Rows are points. A path goes straight from each point to the next, and from the last back to the first. The post is the endless flat space through its rows: a point in 2 columns, a line in 3, a plane in 4, and so on, so that a path can go around it. Count how often the path circles the post. Going back the other way cancels.

Post, 2 rows:
[[  4  -9  23]
 [  8 -20 -32]]
Path:
[[-31 -22  -1]
 [  4   3  18]
 [ 29  10  12]
 [ 15 -38 -41]
 [ -3 -26  30]
 [-11 -12  10]
 [ 14   7 -25]
 [ 27 -12 -58]
 [  4   7  10]
 [ -5 -19 -23]
 [  8 -51 -32]
 [ 28 -23  22]
 [ 13  25  28]
 [-22 -14 -60]
 [ -9 -37   3]
 [ 17 -44 -49]
 [  8 -48   5]]
Times around: 0

Post:
[[  7  32  -5  31]
 [  1 -18  30 -19]
 [  5  -8   9 -13]]
Path, 20 rows:
[[ -5 -22   8 -22]
 [ 12  -4  17   7]
 [ 21  14  19   1]
 [ 21 -28  25 -60]
 [ 35  17   8  16]
 [ -5 -21   5   1]
 [-22  14 -29  22]
 [ -5   4  14 -35]
 [ 18   5   2 -17]
 [ 17   1  23  38]
 [-21 -39  15  -9]
 [ -8 -22  27 -37]
 [ 17  28  -5 -28]
 [ 18  26  30  27]
 [ -8  33  -3  -3]
 [-19  -5  -4 -13]
 [ -1  -2  11  30]
 [ 28 -12  57  15]
 [ 12  19 -15 -21]
 [ -7   3  38  -4]]
Times around: 0

Post, 5 rows:
[[ 11  -2  15  -7  10 -16]
 [ 31 -18   3  11  14   2]
 [ 33 -10   0  -4 -20   8]
 [  9   1   5   1  17  17]
 [-30  -3 -18 -12 -28 -19]]
Path, 33 rows:
[[-41 -11 -14 -27 -34  28]
 [-21 -23  -5  -8  45 -38]
 [ 37   4 -16 -16 -15   4]
 [ 17  -9  -5   0 -20 -29]
 [ 11   6  30   3  21   2]
 [ 15 -41  -7  34  31  -2]
 [-21 -37 -10  23  20 -22]
 [-17   7  16  -4   9   8]
 [-16 -28   1  26  49  -5]
 [ 28 -17  15 -16  21  -7]
 [ -6  12 -17 -17  27  16]
 [  5  38   1  -4  16  19]
 [ -7  -8 -21   8 -17 -16]
 [ 39   7 -18  -7   4  15]
 [-14  -7   6 -22  21  -8]
 [ 14 -31  40   3  47 -15]
 [-19   2  13   4  15  14]
 [ 11  -1  -4  17 -18   2]
 [  3  24  28 -14  28  -5]
 [ 12  20  22  20  24  22]
 [ -5  -6  27   4   0 -29]
 [ 17 -26 -15   5 -31  16]
 [ 20 -36 -32  18  11  18]
 [ 15  -9 -17  -4  19  -3]
 [ 23  24  21   7  60  11]
 [ 11  -5   0  -2 -26 -11]
 [ 13 -23  17  12  -2  14]
 [ -3 -23 -15  -9 -25   7]
 [ 42  -9   9 -30 -11   9]
 [  6  -6 -14 -11  -3 -16]
 [ 24  -7  17 -27 -13 -10]
 [-20 -16   6   3   3  16]
 [  5 -45 -10  21 -37 -11]]
Times around: 2

Post (7 x 8):
[[  3 -23   1   3   0  -5 -11   2]
 [ 32   9 -21  16  12  15  -2   9]
 [-15   3  14  29   0   2  -8 -39]
 [-15 -34   3  -7 -11 -27  19 -12]
 [  1 -11 -13 -13  -4 -19 -13  13]
 [ 19 -10  11 -18  40 -12  -2 -29]
 [ -9   9  16  12  -2  -6  -2   4]]
Path (24 x 8):
[[  4  -6   9  36  22  -6 -15 -22]
 [ -2 -32 -13 -32  33 -32   4   0]
 [-15  19  12  -1  16 -10 -18 -31]
 [-12 -18   8 -39   0 -25 -22  -6]
 [-16 -16  -1 -25  10 -28 -28  -2]
 [  1 -23 -19   6  28  -8  -5  21]
 [ 11   3  -9  18  24  35  -8  -5]
 [ 22  12  -7  21 -10  26  41 -37]
 [ 12  23   1  -9  -7 -37  -9  -8]
 [ 33  -7 -15   1  31  -8   5  -3]
 [ 22 -16   1  13  -4   5   7   5]
 [-14 -16   9  -6 -28 -17  21  -7]
 [ -3  -5   1 -17  -6   9 -22  10]
 [ 12 -25  22  28 -31  24  -3 -11]
 [  6  -1  49  10  25 -12  25 -26]
 [ 32  22  -7  31  35  16  -6   7]
 [  4   4 -21  10  51  -2 -15 -20]
 [  1 -15  11  55 -15  45 -12  -4]
 [ 28   3  -7   7  -2  16 -15 -26]
 [  4   0   3  11  -5  -2   6 -33]
 [ 12 -14   2  17  -5  27 -12   1]
 [-18 -23  47  -3   8  -9  30 -15]
 [-21  47  59  18   0  13 -60  19]
 [ 15 -22   6  14  -7  -5 -22   4]]
Times around: 2

Post (8 x 9):
[[ -7   1   6  -8   3  23 -25 -16  -2]
 [ -2  31 -16  -1 -16   9   5  -9   5]
 [  5 -17   9  11   8  11  15  -3 -13]
 [  4  -4   4   7   1  -1  -2   6 -21]
 [  3   7 -14 -25 -14 -15 -20 -30  -3]
 [-30 -18  12 -26 -12  17  -6   2  -7]
 [  5  28 -16  -4  10  -2  20  -7 -12]
 [  3 -10  19 -13  22   5  11  41  29]]
Path:
[[ 20  36   8   8  -9  14  -2 -15  21]
 [  0   4   4   1 -17  -7  26 -15  -9]
 [-24  34 -17 -36  28  -7  14 -20 -10]
 [-11  54 -18  22 -14  22  -3  16  24]
 [ -4 -42  28  10  13  -8   4  -2  15]
 [-27  -1   9  -8 -50   3 -15  -3 -24]
 [ 22  -3   8 -44  13  -6   5  -8  12]
 [ 11  46  -7  23 -15  -9   1  17 -27]
 [-34 -32  11 -19 -42   6 -26 -37  -1]
 [  6 -11  24  60 -37   7  -4 -24 -18]
 [ 10  20  17  21   7  42  -1 -25 -11]
 [ 22 -29  11 -30  -7 -24  -9  22  19]
 [ 40  34 -14 -29  19   1 -11 -26  -3]
 [-22  10  12  -7 -44  -2 -14 -26 -19]
 [-16 -27  18 -11  15  23  16 -19   7]
 [  1  24 -13   3  17  -7  14  14   8]
 [ -7   6  -5 -37  26   0 -14  32  -3]
 [ 16  26 -30 -27  -1   3  -6 -19   1]
 [ 10  -5  -6  18   4  15  -8  -5   4]
 [-12  -5  25  39   8  30 -23  13  -2]
 [  0  14  20  58 -28  16   8   4  -6]
 [-11   8   2 -21 -11   2 -16 -22  14]
 [ 20  22 -12  -5  16  -6  24 -25 -19]
 [ 19  36  12 -23  19   7 -17  13  10]
 [-15 -21  24 -37   6  -2 -10  -7   6]
 [ -7 -13   7 -29   9  17  10 -10  -6]
 [  1 -54  21 -26  37  12  25  14 -27]
 [ -2 -11 -13 -50  15 -14  -7 -19   7]
 [ -5   4  -8  -5 -21 -13 -10 -14  22]
 [ -7  43 -16   3   9  22   7 -34  -7]]
Times around: 1

Post:
[[ 18 -43  -1  16  34   5  19  -9   3  37  16  24]
 [  0  16  -2 -15  -6 -25  12  -2   6  -8 -11   9]
 [-19  -7   2  -6  11  -4 -21   2   9  -8  15  24]
 [ -7   1   7  -3  11  -7  -6   1  -7  17  18  16]
 [ 21  23  12 -13  -1   4  12 -12  -4   9   4  15]
 [-14  -1  23  12 -14   0  -2   3 -13  -6  -5  -7]
 [ -3 -13  -8 -11   7  -5   5   3  -7  -3 -16  12]
 [ 13 -23   4  12 -17  11 -18   4 -19  -3  17   1]
 [ -8   0   2  11  13  -4 -19   7 -12  -4   1  17]
 [ -2  14  12  18  -7  11   0 -20 -32   3  -2  -1]
 [  0 -11 -18 -14  24 -11  17   0   2 -15 -27 -12]]
Path:
[[-34   5  11 -20  -8 -15   2  -8   7  -5   2 -22]
 [  4   7   9   3  -3  24  13 -19 -18  10  -1   2]
 [-19 -34  -6  24  10   9 -17  12 -17   4   7  27]
 [  3   0  -2   0   4 -49  15  26  19 -14 -10   7]
 [ 11  -2   2 -25   5  -3   4  -1   0 -15 -12   4]
 [  1  -8  24  -7  -7  -7 -21  -6   9   4   6  25]
 [ 11  35  -2   4  24 -10  -4   1  14  22  13  24]
 [ 12 -32   1  -2 -22  21  27  -4   9   4  -5 -11]
 [-23  -1  -4 -27 -18 -10  -7 -14 -22  15   1  20]
 [ -7 -30  13  15  -3  -5 -25  -8 -25   0 -14  14]
 [ -2  12  20 -16   0 -10 -14  -7 -17  10   8   0]
 [ 10 -21   5 -23  -9  16  10  -8  10  -7  -6 -13]
 [ -4  -4   2 -21  34  -3 -19  10  14  26  28  24]
 [ 16 -46  19  15 -13  -1   1 -22  -2   6   3 -22]
 [-14  -5  30  -5 -16 -26  20   2   6  -2  -2  -8]
 [-23 -13  11  14  -4  -6  -1  14 -13  -7  14  17]
 [  4 -18 -16 -22  -1   6  10 -10 -29   6  -4  26]
 [ 16 -16   0 -15  39 -13   0 -12  11  -7  -8   7]
 [ 12   5   5   3   5 -17  -5  -9 -10  -6  -4  10]
 [-31 -20  10  32 -10 -24 -13   7 -25 -18  -3   1]
 [ 33 -12  32  -5  10   6   3  -7   4  12  -1  16]
 [ 12 -26  19  11   2  20  11 -20 -26 -20 -31   3]
 [-35  -4  -9  13  15  -5 -32  -5 -36  -8  16  24]
 [ -4  15  31  19   8  14 -28  38 -12  20  31  40]
 [ -7 -10 -15   7 -12 -25  22  -2   4  10 -26   8]
 [-16 -41   6  -2  -8   7  60 -21  -1  11 -40 -53]
 [  9  -6  -3 -13 -10  -9  22  14  13  23   1  24]
 [  0 -25 -40 -19  36  -2   4  -5  -3   1  30  20]
 [-26  23   6 -16   6 -23  -3  28  -1 -14 -13  16]
 [ -6   3 -21 -23   9 -26  25   2   3   7 -12 -11]]
Times around: 0

Post (13 x 14):
[[-15 -31  11  16  11   0  -9   5 -36   1  -1 -22 -21  14]
 [ 10 -28 -13   0 -37 -18  12   1  -8   7  27  -8 -20  11]
 [  4 -13  -1 -19  10  27 -10   2   4  18 -15  16   5  11]
 [-17 -26  -5   0  -6  -3  17   9  36  16 -10 -35 -13  17]
 [-23  21  13   7   2   2  23  -8   0 -16 -21  -3 -19  -2]
 [-13  -4  17  13  -8  39 -16  -7   1 -24 -27  -5   2  20]
 [ 18 -33 -15  -2  23 -18  30 -29 -19  10  22 -10 -45  -3]
 [-13 -22   0  37 -26 -41  37   9  17 -21  26  -6   9  12]
 [-12   9 -32  40 -14  12  18 -14  16  -1  15   1 -23   7]
 [ -1  17 -10  -1 -12 -13  16 -26   4  -6  14 -21 -19  12]
 [ 11 -12  20  11 -32 -12 -25  -7  -4 -11   1  -6  33 -11]
 [ 10 -11  -1  11 -17 -10  27  10  10   9 -10  -6   4  19]
 [  8  13  -5  -2  20   6  17   4 -10 -21 -19  -4  -9 -13]]
Path (29 x 14):
[[ 10   2   7 -17   9 -29  38   2   3   5 -12 -34 -23 -10]
 [-12 -20  59   6 -20   7 -12   0  11 -25 -22  10  16  25]
 [ -5 -41   3  18   2 -40  33 -17  21 -11   7 -24 -24  34]
 [ 13  14   1 -11   4 -35  46 -24 -15   5 -18 -40 -29  30]
 [-16  13 -30  46  -1  16  34 -32   1 -18  14  -2 -28   3]
 [ 20  -7 -23  21  13   4  45   3  -5   0   4   1 -10  11]
 [  8 -10   9   4   7  12 -21 -38  -7  -5  21  -8 -22   8]
 [ -4  -5  16  22  -5 -53  28   8  -4   0  15   4  -2  14]
 [-23 -15  -3 -23  32 -41  47 -15 -10   9  13 -23 -60   5]
 [ 21 -17 -60  16   1 -36  24  20 -23   5  14 -40  -8 -32]
 [ -6 -17   3  -1 -22 -14  28   2  13 -22   7 -36   3   8]
 [  7 -38   6  45  35   2   6   1 -33   0   8  -5  -8 -12]
 [-26   8   1  23  -8  19  10   5  -3  -2   0 -14 -33  39]
 [-11  -5 -18  23 -31  -1  53  15  23 -17   7 -52 -28  23]
 [-16 -39 -10   0   6 -20   7  13 -26  -2  29 -15 -17   1]
 [ 17 -28 -45  24  28   1   8 -14 -23  14   7   9   5  12]
 [  9 -16  17  30  -3 -14 -26   7  -3 -19 -18 -18  35 -11]
 [ 18  -7  -6  12 -59 -22  36  19  25   8  -1 -16 -13  19]
 [ -9  -9  38   0  17   2  -4   1   3  25 -26 -50   4   6]
 [ 11 -15 -32  -2  -4   5  22   1 -32 -20  32  -8 -40  13]
 [ 23  -4 -36  25 -25  -1  12  20  12  -6  -6 -24  24  -7]
 [-10 -17  16 -15  -2 -10  22 -19   9 -19 -23   3 -21   4]
 [-19   9  -1  17  23   9  16 -16  21  -4 -24 -49 -34  24]
 [  0 -13  40  12 -22   1  -7   6 -34 -26  21  48 -12  -7]
 [  7 -13 -18  -9  12 -20  21  16 -30   6  38  -5  -7   0]
 [ 21  12 -45  38  13 -19  16  23 -28  -4  15 -15   8 -31]
 [  6 -39   1  15 -16 -27  11 -21 -18 -20  -6 -23  -2   4]
 [ -2 -14 -13 -14  -1 -33  28  21 -18  -9  -9 -16  11   9]
 [-11 -12  25  15 -50   3   9   9  18 -16  -9   0  52  22]]
Times around: 0

Post, 17 rows:
[[  8   0  -8  -7   3 -21 -19   5   0   8  28  22 -60   1  17  -6   9  26]
 [ 28 -27  23   1  -3 -24  32 -11  21  -9   5  -4  -8  22  -8  -1 -36 -31]
 [ 16  -2 -12  18 -11 -25   8 -11  13 -19   6   7  12  -1   6  41   6  12]
 [  6  -6   6   2   0 -27 -10   0   9 -16  36  -1  37 -14   1  11 -26  -4]
 [  0 -14  17   7  -2  -5  25   5  12 -26  12  35   3   7  -9   6  -2 -28]
 [  5  12   3 -20  30 -11 -11  -5 -10   9  35   4   2  -5  10   9  13  -3]
 [ 44 -10  -5   3  10  -3  11  14  11  -4   1   3  -3   0 -22  17 -21  10]
 [-37  -4  29  -8  -1   0  14  -1  -3 -11   8  -7  14  16 -11  27   2   8]
 [ 12   7  14  16  21  -2  -6 -11   6  35  43   6 -12   3  10 -37  -5  12]
 [ 26   6  -6  15  -1 -12 -52   5  13  -6 -10  23 -24  -5   6  10  11   6]
 [ -9 -11  -3   6   0   4  -1   3  16 -28   7  18 -13 -14  10  40  -3  -4]
 [  2   0   3 -40 -12 -26   7   7  43  10   9  -8 -20   6 -19   5 -10 -19]
 [-22 -24  -2 -10 -20  12 -22  -6  -1  -2  13  -6  14   0  13  35  23  11]
 [-11  -3  -7   2  26 -16   2  22   5   8  -4   5   9   1  19 -20  -6  43]
 [-15  18 -12   7 -18 -20 -10 -22 -24  25  12  40 -28   2  16   6 -11 -16]
 [ 14 -13 -11  24 -12  19 -15 -13  -7 -22  -1   2 -23  -2  -3  -8  20  11]
 [-19  -5  20 -16  -4 -18  11  -5   4   5   5  16   6 -27 -10   1   0  -5]]
Path (27 x 18):
[[  5  -4 -17  -6 -27  -3  18   9 -10   1 -12   7   3  -3  -3  38 -36 -16]
 [ 24   1 -12   8   7  -3 -30   6  -1  22   0  31 -12 -17  10  33  23  -7]
 [ 28  -4  12   4  32 -27 -10  11  20 -12  17   3 -26   4 -15  -2  -9 -15]
 [ -7  -3  12 -12   6 -24   9  16 -13   5  33  18 -24 -17   4 -12  17   6]
 [-20 -25  27  -5 -33  -1 -15 -23  -7   8  13 -19   7  -7  13  16 -12   5]
 [ -4   4  -4  -6 -18 -16  -3 -23  32  -1  43  31 -47   2  22  28   1  11]
 [ 22   8  -3   6  16 -11   5  -8   4  -1  -9  49 -20   0 -11   9  10 -21]
 [ 29 -27   2  17  -6 -20   7   3   4  -8  16  26  -6 -27 -10 -24   9  13]
 [ 15 -36   1 -48  10 -27  30  21   5 -18   9  -7  -6 -11  10   1  13 -23]
 [  1   6 -42  -6 -23  12 -24   1 -24  48 -27   6  14 -18  16  44 -28  33]
 [-13  -8  19 -18 -12  17 -15  -3 -28   5  25  13  -3 -11 -24  37 -35  -9]
 [  5  14   0  22  12 -20 -11 -32 -23   2  27  20 -12   6 -13 -21   0  -5]
 [-10 -14  16  18  -3 -28 -30  -4  21  -8  -7  21 -30  -8  28  27 -13 -10]
 [ -8 -11  35 -26  14   9  29   9   5  19  32  -4  10  36  -6  -2  32 -13]
 [-36  25  29 -12  31 -21   9 -18 -24  25   8   1  -4  12  20 -14  26  30]
 [ -3 -11  18  -9   6 -24   5 -23  -3  -2  -6   9  27   9   4  -1  24  -2]
 [ -1   4  16  17   2 -24  15 -16  31 -17   4  27  33  14  18 -35  16   1]
 [-20  25  40  21   2 -32  15   6  22  30  34  10  35 -19  11 -26  -9  32]
 [ 12  11   8  19  26 -35  13  10  30 -14  32 -21  -9  17  19 -14  -2  18]
 [-20 -12  14 -22  18 -40  15  13  17 -14  35  -6  10  25  -2  -9 -11 -20]
 [ 25 -24 -12  16  -6  -4  -3  -2  -8  -9  32  33  16 -15 -19  28 -14  31]
 [ 28 -16 -10  25 -18  -8  -5  17  33  -3   9  53   5 -11  25 -17 -25   9]
 [  7  -4 -16  -6  -1 -24  12  15 -24 -16 -19  21   0 -10   7  23 -14   5]
 [ 27  -6 -44  11 -12  -7  10  16   1  -2  39  30 -43   0   5   9  16   0]
 [ -3  -5   2  33  15  33  -2  18  25   1   0  37  -3 -20 -27  -7  25  17]
 [-17  -6  44  -7 -14 -11  10 -29   2  -2  22  16 -43  17 -12 -21  28 -11]
 [  8  17  22  34  29  14  11   6   7  -7 -22  42  35   8   2  21  -3 -14]]
Times around: 0

Post (17 x 18):
[[ 20 -13 -13 -11 -18  13  10 -30  21  -5  15  -6   1  15   3  12  16 -12]
 [  7  -2  -5 -20   1  11   4  -2  -8 -11  12  -2  22  20   7  12   5  -6]
 [ -1 -34  -6   3  13   6 -10  -5   6  10  19 -10   1   0   0  22  15 -14]
 [ -7   5  -4 -35   3  26 -17   9  17   9  15 -37  19 -12  -1  14 -26  -2]
 [-10 -34 -17   7  16   2  33   4  -9  14 -16  -6   1 -11 -14 -16 -14 -10]
 [ -4  13   1  -4  17 -15 -17 -13 -11 -23 -10 -14  -9   5 -18  -9  13 -12]
 [  4  26 -20  -2  -3  15 -20  -3 -20   6  -1 -20  10 -13  -4 -37  17 -25]
 [ 23  -1 -26  -2  18  14 -22  11   5   1 -18  -8  -5  34 -11   6 -16 -11]
 [ -7 -10  -6 -13   2   8   1  -3  19  12  15  12  18   4   2   6   8  24]
 [ -2 -33  -4   6 -10  17  -3  -6 -14 -23  -7  14  -9  -4   9   6   8  12]
 [  8   7  -3   4  -2  -7  11   2  -2   6 -12  26 -35  10  -8   2  26 -12]
 [ 12  15   7  -7   6 -10 -23  -6  -2   0  -2 -18  -5 -12  -8  25   1   2]
 [ -1 -21  11   1 -16  -7   4 -11   0  -9   8 -27 -10  12  15  15 -14   4]
 [ 11  -2  12 -18  -6 -23   4  -5 -17 -13   1  -2 -12  10 -22  -8   3  20]
 [  5  -1  29   6  11  27  -1   0 -22   6  -3 -11 -22   7  -1  17 -32  26]
 [ 10  17  25   3  -6   7   9  -5 -10 -17  26 -15   8 -16  -5   9 -13 -13]
 [  7 -10 -30   0  19  17  26  22  -6  11  -2   1 -11   3 -21  -8   5   7]]
Path (29 x 18):
[[ 36  -1 -36 -42  23  13   4   6  33  -8   5 -19   9   2 -36  60 -22  -5]
 [ -5 -33  20  -3  -2 -11  32 -11  -2   0  28 -38 -19  18  12  29 -31  29]
 [ -7 -10   1  -5 -20 -17  -9 -31  -5 -12  19 -34  -3   1 -12  15  -5  42]
 [  4 -34 -18  11  -2   2  -4  12 -18 -13   7 -32 -15  13 -14  -6   0  -8]
 [-30  16   6 -12  21  31  16  14   1   6  -7  -9   0  10   9  -6  -7 -46]
 [  0 -30   6  -3  26 -19  -4   9  15  31  11 -23 -10 -22 -12  10   3 -15]
 [  1  38  15  -7   8  11 -19  -4 -22  -3  39 -24  -1 -24  20  12  28  -3]
 [  4   4  -5  -2  -7   9 -23   3 -13  40  -1   6 -19  14   0   1  -5  22]
 [-13 -20 -20  17  -4 -14 -40   8 -30 -19 -21 -22 -10 -25 -10  27  -5  24]
 [-34 -17  21 -16  18 -19  11  35   3 -34   0  -5   2   1 -19   9 -19   2]
 [  2   6  48 -11 -36 -20  14  -1 -20 -30  14   9  14   6  26 -10  -5 -19]
 [ 10 -12   1 -12  23   0 -14   0  -8  -9  -7  -7   2   3 -12 -16 -12  14]
 [ -2   3 -23 -19  23  10   5   2   9  -5   7 -22 -22  -2 -16  16  -3  -3]
 [-16  -7  -9 -19  27 -10  24  -7  37   7  -3  -5  -6  14  11   2   1   5]
 [ -1 -23  15 -19 -20  30   2 -17 -24   8   6  -8 -28   4  24 -34   1  29]
 [ 14   0 -22 -12 -14   0   9  -5   8 -28  30   0   1   6  17  34  22 -14]
 [-18  -4   8  11  13  25  19 -10 -48 -13  15  -7  20  14 -10 -30 -12   8]
 [ 15   6  -1   3 -15  20  -3 -31   6  13   2 -38 -17  21  11  18   8   5]
 [ 16 -30 -12 -14   5  31  27 -19  16   5   1   2  -8  11   0  19  30 -10]
 [ 21   4  20   3 -13  -4  25  -1  17  -6  13  11 -42  -5 -10   7   6 -13]
 [ 12 -29   1   1  -5  40  -1  -1 -26   0  18   3  15   5  47  -1  23  21]
 [ 14  14 -16 -22   5  11   0  23  18   6 -10 -47 -20   2  -1   5 -13 -13]
 [  6   2   0  15  18  20   0 -16  -6  39 -11 -40  -9   3   0 -21 -32  10]
 [-20   7   7  -8 -18 -20 -13 -10 -28  -1 -21  -5  -9  -7  26  -6   5  16]
 [-10  20  18 -10  27   1   6  -7 -37 -22   0 -22  25   5  -6  21 -14   1]
 [ -5 -19  -8  -4   1  38   3  -7 -10   2   9 -24 -14  -4   4  26  23 -19]
 [ 35 -15   3  -1  -5  10   8  12 -15   9  -2  11  14  13 -12 -13   8  -3]
 [  2   3 -24 -27   2   6   9  27  12   5 -17  -5 -31  -2   3  14  15  -5]
 [ 35  -7   0 -15   3  39  -5 -11 -19  14   9 -36 -25   2  18  37 -12 -33]]
Times around: 4
